Each row of a before or after table is a point. The points were changed in one or more steps. Then noise was added and the rows were shuffled. The steps act on how far a point lies along the listed directions, d1 being the first. What was done? A step turns or swaps two directions, mirrors them in a line or flattens them onto one, adds a multiple of one to another, or multiplies one. Angles are multiples of 10 degrees, from the lower direction toward the higher: turns from -170 to 170, lines from 10 to 170 but not 90. Use the fewest steps. Two steps may share a direction if one is a turn and the other turns, adds or multiplies; they go together, in the order done. Otherwise the lowest direction goes first.

Directions:
(1): 34	-40	27
(2): -21	17	52
(3): 43	40	4
Before (13 x 3):
46	20	27
27	38	25
14	-3	-17
-15	18	-14
51	-29	-9
25	12	-35
68	12	24
20	-25	12
39	35	23
15	-15	-27
6	-9	42
26	-17	25
-8	17	-45
After (13 x 3):
2	-14	-15
26	-37	-15
2	-7	-33
53	-7	21
-58	-38	6
80	-18	5
-35	-41	27
-61	6	-33
-76	-19	-60
-90	-54	-21
-63	10	8
-75	-2	-15
-14	-38	28
Steps: multiply d1 by 2; turn d1 and d3 by -140 degrees

Directions:
(1): -13	-15	64	41	11	-46	18	-23
(2): 14	-34	12	0	77	32	-26	0
(3): 0	25	28	56	-18	50	-12	40
(4): 4	36	60	-59	-7	11	-24	-5
Before (11 x 8):
-2	18	26	-27	1	-8	-11	-6
8	-35	-29	8	34	10	-20	3
2	-16	-13	-10	15	5	-5	-4
-4	-4	-10	3	-5	-2	13	6
-2	0	-10	16	-3	8	6	9
-4	-2	-16	14	-4	-2	10	1
10	-6	-16	-10	6	-21	5	-5
-3	15	25	-39	11	-13	-2	-7
3	1	-74	-7	-8	11	1	-1
4	-11	-7	45	14	19	-8	14
-7	-6	-8	45	-21	18	9	21
After (11 x 8):
-2	-12	-34	-22	-11	-19	11	-13
-6	-18	-27	41	7	-5	19	3
-15	-31	-67	52	-17	-65	45	-32
0	0	-46	99	-19	45	2	46
1	32	49	-106	15	-16	-18	-24
-3	-5	-13	47	-5	12	10	16
-6	-16	-15	121	-12	50	14	48
2	36	56	-79	8	-2	-32	-13
8	-24	-33	-20	16	-46	16	-22
-5	-19	-13	20	7	-8	17	4
-3	-24	-90	21	-23	-22	9	4
Steps: turn d1 and d2 by 110 degrees; multiply d3 by 2.5; multiply d4 by 2.5

Directions:
(1): 1	15	-25	-12	5	-32	26	14	-7	-1	30	-42	-100	22
(2): 2	-29	18	18	-21	43	23	20	70	17	66	36	-13	20
(3): 12	-33	-43	22	-3	19	0	7	33	-89	0	-51	13	-22
(4): -60	37	-13	11	-71	-10	-5	-57	42	5	-17	-9	-10	-10
(5): 33	18	28	18	-16	-73	-37	21	31	13	32	-45	40	21
(6): 46	38	-20	37	10	-24	39	23	35	17	-30	31	-11	-68
Before (8 x 14):
18	40	22	-4	23	-8	29	20	0	33	-4	27	11	-39
0	40	-3	31	-34	-61	-50	-22	32	-13	-22	-49	63	-15
0	32	-6	-28	-6	-3	42	23	4	17	45	-19	-94	10
-9	57	-23	-15	24	-60	-3	-23	-71	8	-59	-3	11	-25
8	9	-11	-19	12	-2	-31	-23	-41	4	-58	5	31	-38
-11	0	-19	-17	18	8	33	16	-6	17	-9	13	-60	-21
-63	49	14	19	-82	-56	-2	-57	85	49	6	12	18	8
-24	78	2	38	-39	3	43	-23	61	32	-59	70	-1	-73
After (8 x 14):
0	-33	-23	38	-15	44	6	4	62	-55	25	24	66	-23
-3	31	22	31	-43	-37	-54	-22	48	13	-7	-14	84	-7
-17	-23	-10	-14	10	32	29	17	15	7	12	16	-46	-14
-43	55	-31	14	-30	-7	21	-35	23	-44	-63	-17	-25	-48
14	12	-13	-6	21	1	19	22	9	-31	4	-28	0	-26
13	-29	-12	2	-8	40	-25	-13	19	-29	-23	11	50	-35
-2	15	5	-21	-14	24	47	24	30	24	64	1	-75	18
-58	50	-33	16	-73	-83	-2	-60	63	-15	-15	-60	-14	-1
Steps: turn d1 and d2 by 120 degrees; turn d1 and d3 by 150 degrees; multiply d6 by 0.4

Directions:
(1): -40	-44	1	43	-24	-42	-17	-48	-29	-18	-21	1	33	36	-50	5	21	1	6	69	74	16	-35	21	51	-38	-27	9	2	47	8	-15
(2): -95	-32	57	-25	-2	-5	-21	-51	-7	62	10	-11	34	21	27	28	14	-45	-6	6	-27	27	-13	6	-43	17	32	7	27	-53	27	33
(3): 29	-28	9	27	-40	-37	56	-31	21	-27	-33	-43	5	22	9	-23	2	4	-38	-5	39	-17	42	12	-50	29	-38	9	-6	-38	-55	86
(4): -20	16	-5	-17	0	-14	-19	10	61	-34	-34	12	-20	91	6	-38	-23	46	36	-18	10	-21	-13	-8	-21	-47	66	-27	50	21	33	44
(5): 21	-10	2	29	49	25	-50	-5	-45	-4	-20	8	-32	60	-13	-13	11	32	-70	-19	11	42	-22	5	-32	50	60	64	-35	9	-29	-18
Before (8 x 32):
-28	-22	21	13	-6	-13	-22	-20	0	-3	-20	-11	4	32	0	-3	20	-1	-22	1	25	11	-12	7	-5	-11	16	10	9	2	-5	34
31	-1	16	-2	19	40	10	26	-7	36	18	-8	-27	-27	27	4	0	-8	-36	-44	-33	-12	19	-23	-42	71	27	38	-9	-50	-36	0
-16	-52	10	56	13	-30	-8	-61	-39	-5	-17	-2	5	31	-53	26	44	-1	-50	57	70	36	-29	13	12	13	-23	40	-18	5	-11	7
39	7	-7	13	14	-15	20	5	2	-50	-2	-21	-2	36	5	-39	-3	39	-6	-24	12	-17	-2	9	-30	-1	9	28	-20	-7	-28	28
-10	4	8	-40	13	16	6	6	7	27	15	-6	-4	-39	46	23	6	-29	20	-21	-35	-15	13	16	-6	17	-4	-3	15	-24	22	-8
59	22	-6	14	8	36	36	14	-44	40	50	-9	-12	-121	15	35	2	-38	-47	-23	-55	8	48	-7	5	60	-51	15	-54	-32	-48	-39
-42	27	-14	-31	42	21	-36	15	-6	54	22	22	-2	6	24	13	1	-12	39	-18	-37	7	-30	-16	21	-11	52	3	14	8	41	-44
-16	5	29	-20	12	8	-19	6	11	22	12	4	1	10	7	-7	5	11	20	12	-38	8	-16	-11	1	-20	38	-16	42	-2	20	-13
After (8 x 32):
62	10	6	41	36	43	3	-7	-73	44	31	-13	-27	-74	7	22	8	-13	-113	-42	-46	41	37	3	-34	103	-9	71	-74	-40	-79	-31
-13	-9	23	-4	10	-17	21	-26	0	-27	11	-35	21	36	21	-23	3	18	-2	-15	2	-8	-2	12	-44	2	9	23	0	-32	-14	50
41	49	-64	-3	31	14	-1	51	11	2	10	18	-27	-10	9	-14	-11	22	43	-17	0	-27	-9	-19	45	-20	9	-1	0	45	9	-52
27	3	12	1	38	57	-15	33	-20	44	18	-1	-29	-20	21	4	3	-6	-40	-41	-35	-5	2	-28	-40	72	45	54	-22	-39	-28	-19
14	17	-11	-35	29	22	0	24	6	15	6	9	-14	-40	35	18	10	-13	21	-25	-34	-15	8	23	7	8	-1	3	10	-1	22	-27
24	23	5	-18	2	7	-5	28	27	-4	12	7	1	-11	-4	-19	-1	19	39	16	-24	-9	-9	-18	30	-31	12	-32	35	18	15	-21
-35	-51	15	55	36	-6	-37	-56	-54	11	-9	12	7	36	-55	30	44	-2	-57	59	51	50	-46	13	19	12	8	52	-20	17	2	-17
-41	-10	14	0	3	0	-34	-9	-5	5	-5	2	8	23	-6	6	26	-3	-3	8	4	9	-22	1	12	-30	19	-1	16	14	13	8
Steps: turn d2 and d3 by -70 degrees; add -0.7 times d4 to d5
